Every row gives one point. The window is the flat piece filled in between its corners: a triangle in 3 columns, a solid with four corners in 4, and so on. A path goes straight from each point to the next, and from the last back to the first. After which points does the path pass through the window?

Window, 3 rows:
-0.25 -2.21 -0.42

-1.52 2.35 -0.17

1.97 -2.97 -0.96
Path:
(1): -0.86 -0.26 1.39
(2): -0.55 -0.70 2.02
(3): -0.91 0.68 -2.51
(4): -1.73 3.03 -2.87
(5): -1.00 1.11 1.85
(6): 0.45 -0.58 1.44
(7): -0.59 0.67 -2.63
(8): 1.28 -1.71 -2.71
(9): 2.02 -2.74 1.82
(10): -0.17 -0.13 1.21
(11): -0.26 -0.60 -1.52
(12): -1.20 -0.87 -1.50
Through the window after points: 2, 4, 6, 10

Window:
-4.47 2.08 0.27 0.46 -0.08 -0.87

0.73 2.70 -0.64 -0.80 1.40 -0.44

-3.12 1.64 -0.62 2.93 -0.81 -2.18

0.95 0.90 0.33 -2.16 -0.59 -0.56

1.77 1.69 2.02 -0.38 1.39 0.06

3.13 -1.87 -0.64 -0.55 2.95 0.22
Path:
(1): 2.25 1.24 -0.44 -1.05 0.38 1.31
(2): 3.36 1.65 0.01 -2.09 2.52 -3.10
(3): -1.68 1.51 -0.92 -0.07 1.73 -3.64
(4): -1.19 1.09 -0.89 0.45 -0.17 0.69
(5): -1.28 2.22 0.07 0.19 -0.13 2.13
(6): -1.85 0.88 0.74 0.12 0.21 -2.46
(7): -3.88 1.69 0.40 0.10 0.16 -2.21
(8): -2.16 1.99 -0.34 1.48 -0.22 1.42
(9): 2.85 1.27 0.15 0.45 0.72 1.28
(10): 1.05 0.88 2.13 -1.26 2.17 -2.25
(11): 0.79 -0.13 -0.10 -1.07 1.87 -1.97
(12): 1.55 -0.42 -0.58 1.26 0.90 1.59
(13): 1.95 0.85 -0.05 -0.81 0.56 1.08
(14): 2.13 0.28 -0.14 -1.05 2.00 -2.55
(15): -0.99 1.67 0.94 -0.89 1.32 -3.61
(16): -0.12 2.94 0.40 -0.01 0.22 0.93
Through the window after points: 7, 11

Window:
1.21 0.69 -1.66 0.22 -0.93 0.24 2.77 1.24

0.72 0.36 -0.68 0.10 1.78 -2.25 0.80 1.60

-0.31 2.38 3.05 -0.78 0.70 2.12 -2.06 -1.88

0.24 0.85 1.99 -2.14 -0.82 1.61 -4.19 -1.95

1.37 2.19 -1.88 2.13 -0.04 -1.40 0.30 1.44

-0.82 0.88 -3.84 1.87 1.31 0.60 0.83 2.31

3.01 -3.40 4.57 2.21 -1.87 -0.73 1.21 -0.66

-1.87 0.99 -0.38 0.79 -1.86 -0.27 0.92 0.73
Path:
(1): 0.75 0.30 2.14 0.68 -1.34 0.55 0.21 2.78
(2): 1.07 0.58 1.96 -0.93 -1.23 2.56 -2.25 2.17
(3): 0.06 0.42 0.82 -0.98 -0.23 -0.68 -2.01 -3.90
(4): 0.59 -0.56 1.52 0.86 -1.01 -0.22 0.21 -1.50
(5): 0.97 -0.06 2.48 0.59 -0.69 0.44 -0.14 0.82
(6): 0.14 0.94 0.41 1.49 -0.57 0.77 -0.03 3.77
(7): 0.72 -1.41 -1.98 1.66 0.96 -0.52 1.48 -1.98
(8): 1.42 -0.96 -0.30 0.87 -0.19 -0.42 1.09 -2.71
Through the window after points: 2, 4, 6, 8

Window:
-0.76 1.30 -0.19 1.86 1.46 1.93 2.51 -0.77 -0.19

-0.01 -0.89 -3.32 -0.30 1.48 0.65 -1.10 -0.74 2.19

-1.40 3.61 1.28 2.58 2.32 -0.72 -2.21 -1.10 -0.70

4.99 0.19 0.00 -2.06 -2.03 -3.43 -0.76 2.52 -0.14

-1.01 -1.35 1.22 0.04 3.51 2.47 -1.07 -0.77 1.46

-2.35 0.58 -0.66 0.52 0.28 4.29 -0.80 0.25 -0.66

1.88 0.27 2.03 -1.62 -3.16 -4.32 -1.24 -1.53 0.28

-2.99 -1.86 -1.79 3.10 1.54 2.97 0.74 2.68 1.91

0.93 -0.24 0.09 -1.78 -0.29 -4.06 -0.45 0.28 -2.58
Path:
(1): 2.33 0.14 -0.94 1.07 -0.07 0.10 -0.90 -1.23 -1.08
(2): -0.28 1.25 0.69 -1.82 0.17 -1.25 -0.17 -0.79 0.92
(3): -1.09 1.44 -0.02 0.39 0.84 1.20 2.13 -0.20 0.30
(4): 0.23 -0.66 -0.76 3.26 1.58 2.41 -1.08 -0.86 -1.49
(5): 1.70 -1.39 -0.58 1.24 0.21 0.17 -0.66 -0.09 -0.43
(6): -0.26 1.63 -0.87 -1.51 0.21 -0.35 0.13 0.48 1.09
(7): 2.49 1.63 0.83 -2.82 -0.48 -3.13 -0.01 2.26 1.05
(8): 3.87 -1.77 -0.64 0.80 -2.66 -1.68 -1.65 0.03 -1.35
(9): 2.04 -1.67 -0.28 -0.39 -0.76 -1.81 -1.42 -1.04 -1.89
(10): 0.99 1.72 0.22 -1.73 -0.14 -3.06 0.59 2.78 0.11
(11): -1.63 -0.45 -0.13 -0.73 0.36 -0.52 0.37 2.69 1.71
(12): 1.51 -0.82 -1.38 1.95 0.32 0.91 -0.58 0.76 0.17
(13): 0.39 -1.85 -0.18 1.26 0.43 -0.02 -1.30 0.78 -0.87
(14): -0.24 1.71 -0.30 -1.98 1.05 -0.39 -0.04 0.80 2.55
(15): -1.75 1.63 1.15 -0.72 1.93 0.07 0.61 0.34 2.35
(16): 0.60 -0.77 -0.46 2.19 0.63 1.24 -3.22 -1.58 -2.30
Through the window after points: 3, 5, 7, 9, 11, 15

Window (12 x 12):
1.23 3.17 0.03 2.16 -0.79 -0.16 -0.59 -1.65 2.05 1.34 -0.53 2.66

1.36 1.54 0.16 -0.46 -0.64 1.35 -2.19 1.32 0.55 0.21 2.61 0.81

-0.05 -1.68 0.25 2.16 -0.45 3.11 1.26 -3.30 0.16 -0.94 -0.63 1.52

1.37 1.96 1.45 -0.61 -2.40 1.56 2.79 -0.39 -0.57 -0.99 1.35 3.31

1.86 1.31 0.70 0.54 -0.72 -1.51 0.05 -1.02 -1.08 3.12 1.39 0.34

3.84 0.14 -0.04 1.34 -1.60 -0.32 -1.55 1.37 -0.22 -2.00 -0.64 1.46

-1.23 -0.02 6.53 -2.38 3.05 -5.41 -3.38 -0.82 -1.38 1.68 1.19 -1.61

-3.01 -2.22 1.45 3.80 -0.36 -0.31 0.78 -0.37 0.52 -1.39 -0.65 -1.12

-1.74 -0.42 -0.92 3.51 2.14 1.81 1.58 -0.47 -0.88 -1.95 -2.04 -0.25

0.13 -1.60 2.26 -2.14 0.24 -1.68 -2.14 2.75 0.35 0.56 -2.12 -1.16

-0.55 -1.43 -1.15 1.51 -0.30 -0.17 2.26 -2.17 1.63 -3.90 -2.30 -2.39

0.29 0.00 -1.63 -1.36 -1.66 -0.65 -2.79 1.79 -1.29 -0.45 0.74 3.16
Path:
(1): 0.31 0.54 0.53 -0.60 -2.26 -0.01 -3.58 -1.05 -2.26 -0.65 -2.00 -1.50
(2): 0.01 1.63 1.02 -0.19 -0.84 0.37 -0.34 -0.52 -0.72 -0.12 -0.67 0.10
(3): 1.10 -0.29 0.46 0.30 0.59 -0.32 0.35 -0.06 -0.14 -0.37 0.33 1.08
(4): 0.84 -0.74 1.17 0.67 1.22 -0.88 -0.63 0.39 0.73 -0.94 0.62 0.39
(5): -1.10 1.23 2.93 0.21 -2.89 -1.23 -1.63 -1.69 -2.40 0.83 -1.11 -0.74
(6): 0.49 0.85 0.99 1.50 -2.11 0.51 -0.15 -1.43 -0.55 -0.39 -0.50 -0.95
(7): -0.03 -0.01 -0.17 1.22 1.75 -0.49 1.06 -1.14 0.50 -0.24 1.03 2.61
(8): 1.24 -0.30 0.45 0.85 0.91 -1.46 1.27 1.31 1.59 -0.93 1.65 3.18
Through the window after points: 4, 8

Window:
-2.22 2.08 -2.96 -4.09 1.26 -3.44 -0.73 0.91 -0.47 1.04 1.32 -1.78 -0.07
 -0.45

-1.90 2.55 1.40 2.27 2.93 -1.22 0.45 1.02 -2.15 0.26 -1.20 0.50 0.47
 -1.52

0.97 0.81 -2.04 2.60 1.36 0.52 2.00 1.99 0.34 4.46 -1.23 1.15 -0.58 0.40

0.17 -2.22 -1.01 0.58 1.69 4.03 -1.88 1.93 -5.00 -0.08 0.19 1.68 0.28
 -0.04

-1.93 -3.18 0.99 -4.55 -0.04 1.95 0.84 0.67 1.79 2.38 -1.99 -2.08 -0.90
 -1.10

0.02 -2.87 -1.26 1.63 -0.41 -1.26 0.09 1.71 -0.72 1.15 -2.22 2.56 1.20
 0.74

1.85 1.19 2.42 -1.66 0.05 2.60 -1.02 -1.96 -1.24 -0.22 -2.01 1.74 -1.44
 -1.81

0.27 -1.97 0.22 -0.16 0.14 1.98 3.20 0.37 0.78 3.18 0.26 1.18 2.29 -2.42

-2.90 2.17 -0.03 -0.22 0.93 1.45 4.32 1.40 0.54 1.51 -3.41 1.60 3.04
 -0.07

-1.95 -0.89 -1.38 -0.92 0.63 -1.02 -0.68 0.05 -2.38 1.46 -4.16 -0.83
 3.84 0.76

3.62 -0.56 2.65 -2.66 2.75 0.70 0.54 -3.99 3.58 -0.51 -0.11 1.33 -0.94
 -0.68

-2.66 2.85 2.41 -0.94 0.68 1.80 -2.00 1.53 -1.74 0.59 0.13 -0.55 1.32
 0.00

-0.66 -1.28 -0.37 0.96 -0.73 1.07 -2.29 0.15 -3.09 -2.23 -1.35 -1.96
 0.28 0.43

3.42 2.13 2.23 -0.61 1.22 1.43 0.29 2.92 0.58 0.44 -2.77 -0.54 -1.15
 -1.27
Path:
(1): -0.50 -0.57 -0.24 -0.02 0.68 1.99 -1.97 1.41 0.17 0.34 -1.51 0.64 1.18
 -1.96
(2): -1.15 -0.03 -0.85 0.28 2.40 0.80 -0.24 0.89 1.60 0.38 -1.33 1.35 0.53
 -2.92
(3): 0.15 1.37 1.86 -1.00 -1.42 1.12 3.45 1.06 -2.94 1.39 -0.71 0.20 0.55
 2.83
(4): -0.94 1.03 0.81 -0.63 1.27 -0.84 0.62 0.46 -2.03 0.90 -0.63 -0.08 0.16
 -0.47
(5): -2.01 1.36 -0.99 -0.43 1.82 0.39 -0.87 1.58 0.99 0.84 -0.81 -0.27 1.03
 -1.55
(6): 0.53 -0.33 -0.89 -0.28 1.93 1.44 -1.49 0.83 0.49 0.34 -0.41 0.21 0.42
 -2.01
(7): -0.28 0.19 1.04 -0.92 -0.11 -0.90 0.83 0.11 -3.21 1.55 -1.06 -0.23 -0.68
 1.74
(8): -0.98 -0.73 1.54 -0.21 0.32 0.26 1.80 1.28 -2.38 0.70 -2.42 -0.59 0.86
 1.33
(9): -1.41 1.36 -2.52 -1.27 1.20 0.80 -1.53 -0.58 0.83 1.16 -1.98 0.80 2.27
 -2.25
(10): -2.08 2.80 -1.18 -0.30 1.50 1.56 -1.64 1.22 0.94 0.54 -2.09 1.38 1.56
 -2.87
(11): -0.90 0.10 2.17 -0.95 0.49 0.63 -0.17 0.51 -2.31 0.84 -0.58 -0.89 0.47
 0.83
(12): 0.39 0.78 2.29 -1.57 0.46 0.99 3.57 -1.50 -2.02 1.14 -0.88 1.81 -0.86
 1.08
(13): -0.11 0.43 -0.47 0.35 1.39 0.90 -0.55 0.95 1.11 0.95 -2.14 0.58 1.18
 -1.47
(14): -0.18 0.12 -0.69 0.60 1.20 1.33 -0.46 1.16 -0.53 -0.26 -1.40 0.63 1.30
 -1.14
(15): -0.62 0.07 3.21 -1.31 0.71 0.08 2.25 1.66 -3.77 3.53 -1.77 0.90 -1.54
 1.84
(16): 0.15 -0.79 -0.06 0.34 0.20 0.89 0.78 0.15 -2.30 0.54 -0.83 -0.38 0.12
 0.45
Through the window after points: 4, 8, 10, 12, 14, 16
